Rows are points. Each copy is the shape, with its points in the same order, turned, moved and blurred by noise. Some copies are also mirrored. Which?
(in the rows, 128 means zero)

Shape (8 x 3):
63	116	89
154	108	183
188	196	133
131	135	174
86	108	96
118	140	123
63	111	131
193	135	114
Copy 1 (8 x 3):
136	68	179
141	187	117
106	129	39
154	152	108
129	89	174
131	112	131
156	95	178
64	145	86
Copy 1 is: mirrored
Copy 2 (8 x 3):
84	104	104
197	157	167
226	156	55
196	118	150
102	133	117
160	132	101
111	105	142
189	188	90
Copy 2 is: mirrored
Copy 3, 8 rows:
178	107	160
69	165	135
136	220	74
94	177	153
152	119	144
147	146	132
151	117	180
114	167	70
Copy 3 is: mirrored

Shape, 9 rows:
148	156	110	119	98	128
167	113	61	70	120	136
121	105	82	178	158	207
127	91	128	119	92	131
152	81	143	129	163	147
184	74	144	174	140	103
85	167	147	155	102	31
201	192	139	125	146	111
120	208	126	176	171	117
Copy 1:
101	147	88	129	142	116
122	102	84	130	130	42
179	107	36	116	65	144
149	162	125	133	112	106
173	88	125	142	102	133
160	98	159	85	116	156
29	182	167	130	95	165
79	90	97	134	187	155
61	112	70	145	105	198
Copy 1 is: mirrored
Copy 2, 9 rows:
146	142	108	106	101	134
144	147	135	52	160	146
136	52	141	134	155	201
113	150	157	125	119	143
151	105	170	148	167	129
192	140	199	168	126	137
159	216	71	196	89	137
214	111	94	114	110	85
188	97	47	174	115	142
Copy 2 is: mirrored
Copy 3, 9 rows:
130	121	141	126	89	131
87	119	116	151	121	72
193	121	64	78	152	94
127	96	139	130	154	149
165	120	85	167	163	138
197	72	118	192	142	140
183	152	240	144	109	171
158	144	114	184	41	138
216	187	137	123	70	137
Copy 3 is: mirrored
Copy 4:
151	135	100	126	122	119
193	132	148	109	158	68
107	213	166	186	143	81
130	103	152	150	122	113
101	143	184	125	166	122
108	122	160	160	197	167
70	70	29	134	144	126
145	169	84	77	162	166
72	189	50	121	152	125
Copy 4 is: mirrored

Shape, 13 rows:
92	99	181	118	104	122	101	85
131	82	81	103	201	174	179	106
102	122	93	109	126	146	177	138
79	105	117	93	76	139	91	83
193	93	93	98	155	118	126	131
227	152	71	167	167	152	119	105
207	119	107	83	179	214	132	157
143	146	110	141	99	81	130	130
125	182	158	172	85	34	119	115
60	175	144	193	113	111	137	151
121	83	76	87	168	145	82	144
111	188	124	108	125	126	124	105
104	151	140	180	38	92	113	131
Copy 1, 13 rows:
154	105	142	158	139	80	190	139
138	119	146	36	197	177	152	117
88	130	129	67	131	122	160	114
146	89	159	139	109	94	201	83
146	128	150	114	126	197	108	101
191	135	111	64	135	150	49	59
174	187	203	53	157	165	95	104
107	122	100	120	83	118	118	108
121	96	56	163	66	62	102	146
84	118	91	110	141	24	121	126
122	94	206	115	164	155	129	79
135	101	142	81	100	73	120	125
106	137	75	163	84	46	141	89
Copy 1 is: only turned
Copy 2 (13 x 8):
74	116	133	112	130	147	65	155
166	96	106	178	201	173	149	83
111	127	130	165	164	158	171	128
112	91	131	131	77	164	107	170
193	146	109	144	171	94	138	141
200	185	93	147	121	83	137	45
209	124	194	181	181	113	142	85
109	194	103	134	120	123	141	154
63	239	95	97	111	124	113	159
33	196	115	188	117	140	124	114
180	109	131	220	146	128	102	158
126	186	145	148	116	188	111	133
47	183	116	126	76	101	135	157
Copy 2 is: only turned

Shape, 12 rows:
182	205	94	180	144	143	99	166	90
120	197	182	106	186	68	155	127	112
171	115	109	166	90	112	157	169	115
194	155	113	137	143	136	192	113	160
161	197	186	175	87	154	104	160	91
199	113	97	131	120	119	106	97	102
96	196	77	86	163	118	96	126	132
131	116	152	76	185	86	100	163	167
158	174	91	74	158	110	102	174	76
152	140	95	147	173	140	132	176	69
99	180	90	113	150	55	112	184	165
145	129	150	112	94	85	89	151	177
Copy 1, 12 rows:
48	84	125	146	56	98	161	139	91
27	101	161	185	161	181	109	161	148
92	143	81	83	99	97	135	144	155
66	163	65	123	148	141	135	149	89
77	126	110	177	20	154	151	143	157
93	175	133	145	123	73	150	106	104
103	73	174	150	132	146	89	112	67
65	109	137	149	174	155	98	47	159
37	111	193	121	99	121	106	106	102
50	93	156	92	103	127	167	125	120
71	44	127	136	143	124	50	119	126
105	125	94	166	124	120	72	79	163
Copy 1 is: mirrored
Copy 2, 12 rows:
205	93	174	107	212	153	143	169	140
170	71	111	108	119	46	172	129	168
148	158	172	131	132	164	177	178	128
144	83	140	174	142	169	207	122	139
194	100	187	165	155	115	94	206	157
135	102	109	110	144	201	139	175	125
177	93	131	64	156	135	115	67	163
104	128	105	86	140	105	159	119	227
168	81	161	34	144	151	149	147	179
133	100	187	68	183	134	165	162	122
191	169	128	75	150	109	169	82	188
152	169	111	134	120	143	127	146	208
Copy 2 is: only turned

Shape, 16 rows:
194	98	128	150	125	165	86	170	68	138	123	176
143	133	118	146	169	82	145	95	144	131	123	137
194	136	83	109	172	86	91	133	163	113	157	128
89	138	170	152	183	147	100	139	71	169	87	150
172	148	94	204	119	178	107	127	140	118	159	74
89	171	97	91	92	123	156	150	93	101	133	89
164	147	85	183	115	143	152	137	172	171	81	130
118	93	151	158	157	122	130	198	94	91	107	93
177	165	151	132	89	137	98	147	167	196	130	95
101	115	146	127	168	178	151	180	62	170	178	81
88	173	86	191	124	123	185	116	95	113	134	109
94	101	165	101	156	175	94	189	142	199	113	127
164	181	155	135	99	162	179	136	77	96	121	110
114	118	124	118	97	185	111	99	122	171	111	177
102	159	177	98	126	84	170	205	167	143	133	183
143	188	163	146	191	186	99	149	149	140	95	138
Copy 1:
184	175	109	139	97	143	165	163	83	135	81	111
125	84	118	115	133	151	134	124	75	133	186	105
168	63	118	135	142	173	144	94	109	195	137	93
118	126	110	69	104	96	82	181	73	96	102	100
181	148	171	162	170	192	94	147	70	154	146	153
86	140	108	116	131	152	96	124	164	149	147	187
114	121	142	131	186	183	159	118	38	105	127	145
193	123	107	64	120	160	130	169	133	102	127	169
108	124	185	118	210	144	160	161	88	180	97	130
139	139	87	126	147	161	75	249	135	126	114	133
107	125	104	141	136	157	79	143	78	108	196	194
120	109	145	96	166	129	120	188	146	91	45	87
128	210	87	101	163	137	118	144	106	159	162	162
89	171	159	152	126	125	143	138	99	100	109	76
114	86	84	102	195	64	175	130	165	105	125	138
156	136	125	84	193	118	78	121	70	127	91	93
Copy 1 is: mirrored
Copy 2 (16 x 12):
156	122	108	166	70	189	147	126	66	149	107	77
126	161	167	117	142	144	129	126	146	131	129	163
136	166	125	131	101	158	116	119	202	110	142	106
114	123	143	155	100	161	138	212	49	141	110	169
147	133	87	170	162	126	89	86	98	108	179	112
54	143	90	110	98	76	168	131	102	127	167	141
182	183	93	119	172	126	140	112	103	154	114	147
142	78	150	138	121	112	174	172	89	115	177	104
132	144	89	176	142	86	84	124	127	139	67	123
73	71	89	224	121	140	181	158	99	137	148	146
73	174	126	127	167	124	165	114	72	137	200	165
137	74	72	152	114	141	140	211	112	157	73	156
91	140	121	151	124	95	165	82	50	84	115	131
117	123	82	108	101	166	115	120	60	168	87	174
68	135	124	92	160	114	189	190	139	134	54	101
152	151	94	157	138	155	117	183	90	48	92	160
Copy 2 is: mirrored
Copy 3, 16 rows:
177	91	149	81	128	80	159	112	123	154	126	201
120	169	117	125	138	126	78	133	152	164	163	143
149	136	68	141	112	97	72	101	186	175	99	173
185	178	135	92	142	141	158	122	76	149	202	163
164	66	103	142	177	121	107	75	190	100	185	156
155	147	142	176	145	153	111	114	107	59	99	123
157	119	184	126	177	165	78	89	193	176	160	166
179	103	90	83	143	169	95	157	92	110	137	140
148	99	138	129	114	179	148	30	182	156	152	137
197	90	131	169	93	146	136	152	81	100	198	134
125	147	163	160	184	141	58	127	126	68	180	153
210	130	121	137	103	207	186	124	122	179	162	163
151	131	183	100	118	120	117	102	156	51	139	123
147	152	176	147	164	142	196	124	166	164	149	175
127	172	145	108	61	224	107	136	133	130	103	200
221	180	120	94	118	154	130	87	183	133	186	182
Copy 3 is: only turned

Shape (18 x 12):
121	130	192	117	116	125	136	104	147	113	161	134
107	118	119	123	137	7	117	99	96	174	101	143
204	115	148	134	66	97	167	150	171	127	82	83
125	166	110	162	127	151	115	193	121	125	190	186
195	125	115	147	96	123	113	133	113	130	128	124
117	167	84	158	139	132	102	156	77	148	117	53
160	114	160	101	132	133	163	121	146	170	122	90
121	180	113	145	142	119	152	80	128	117	134	164
102	110	148	183	52	78	130	99	124	158	148	144
131	147	175	128	144	82	124	135	116	133	135	128
116	189	117	136	107	122	133	179	109	125	143	179
129	134	143	154	113	149	164	129	108	111	122	131
159	124	126	182	146	151	148	136	90	105	143	90
75	131	139	201	126	138	101	161	120	159	103	194
126	164	100	141	124	129	131	108	60	127	114	141
137	148	167	189	93	123	138	70	57	149	109	166
141	153	177	182	128	102	117	112	102	155	120	119
155	132	94	202	72	125	67	191	119	97	73	163
Copy 1 (18 x 12):
126	126	110	135	117	133	119	54	156	176	120	134
172	134	52	136	66	131	76	121	75	101	173	92
113	236	136	108	107	150	154	144	130	175	157	126
96	109	107	183	176	75	140	115	123	105	78	164
138	149	103	126	119	128	157	169	134	151	120	153
153	145	128	116	108	145	112	153	157	35	117	181
165	172	151	147	108	132	114	109	171	161	165	133
134	94	133	94	110	73	102	103	113	134	114	124
124	169	21	108	99	86	120	90	147	137	129	122
141	138	107	153	103	149	90	94	117	139	111	133
87	122	107	146	171	97	96	120	103	105	112	156
110	141	126	114	132	114	110	125	171	136	104	116
152	147	137	119	121	133	138	146	178	110	66	126
60	121	73	180	84	67	88	128	154	96	101	130
137	94	106	97	129	113	90	158	141	103	120	136
132	120	58	89	95	91	60	153	163	165	90	131
143	155	92	131	74	121	81	121	143	141	87	154
34	149	73	137	96	120	164	198	115	100	96	157
Copy 1 is: only turned
Copy 2:
169	120	136	136	120	149	118	128	81	124	148	80
101	79	190	39	126	143	96	114	117	165	66	129
114	119	131	150	195	89	185	165	45	129	97	122
157	127	137	162	49	103	133	126	148	162	160	164
121	127	123	109	150	70	151	133	104	167	148	143
149	135	93	71	108	80	155	114	147	83	97	199
116	102	126	140	182	122	135	129	91	81	140	116
178	155	164	125	124	107	80	135	145	140	111	116
165	102	186	88	105	99	183	115	112	162	104	63
137	117	144	98	108	134	112	141	78	121	131	140
175	99	134	148	72	113	117	162	134	155	127	164
144	137	119	123	116	99	137	171	132	116	128	108
118	179	104	108	112	70	149	146	124	94	143	122
169	117	201	95	75	137	176	171	168	139	154	155
157	124	118	81	115	76	106	157	169	142	114	135
180	119	182	55	123	59	123	180	144	142	145	87
156	136	176	62	113	90	133	151	97	108	140	130
135	151	140	90	124	93	220	182	135	214	142	191
Copy 2 is: mirrored
